Every row gives one point. Two turns around zero, p and q, are shown by what they do to some points. Write where each new point lands after one turn and then the other. Backwards means that the second turn is done in reverse. Each puzzle has new turns, and all numbers are rounded.
(in the rows, 128 means zero)

Turn p:
[147 113] -> [152 128]
[123 117] -> [131 116]
[146 196] -> [100 192]
[ 89 104] -> [112  85]
[136 110] -> [145 119]
Turn q:
[ 96 187] -> [141 194]
[124 121] -> [120 125]
[156  98] -> [131  87]
[141 143] -> [148 131]
[122  91] -> [100 103]
Where do these land?
p, then q backwards: [102 152] -> [ 99 108]
p, then q: [144 153] -> [144 153]
p, then q: [105 117] -> [105 117]
q, then p: [114 142] -> [114 142]
q, then p: [175  76] -> [174  75]

Turn p:
[133 191 107 156] -> [126 120  71 172]
[130 152 100 117] -> [119 132  91 122]
[ 71  90 128 120] -> [118 185 164 118]
[153 120 160 108] -> [157 103 144 108]
[153  88 145 139] -> [120  99 169 120]
Turn q:
[143 100 116 120] -> [146 118 115 153]
[ 95 111  82 135] -> [ 89  98 102 150]
[147 194 111 154] -> [124 127 105  56]
[145  95 175 132] -> [156 170 144 156]
[109 139 156  98] -> [124 127 174 126]
Where do these land?
q, then p: [142  89 120 142] -> [ 97 113 114 152]
p, then q: [ 68 173 154  90] -> [166 107 103  56]
p, then q backwards: [114 115 128 145] -> [110 119 144 126]
p, then q: [131 153 144  79] -> [171  92 120 119]
q, then p backwards: [159 130 138 149] -> [109 148 133 101]
p, then q: [154 108  85 163] -> [ 76 133 136 164]
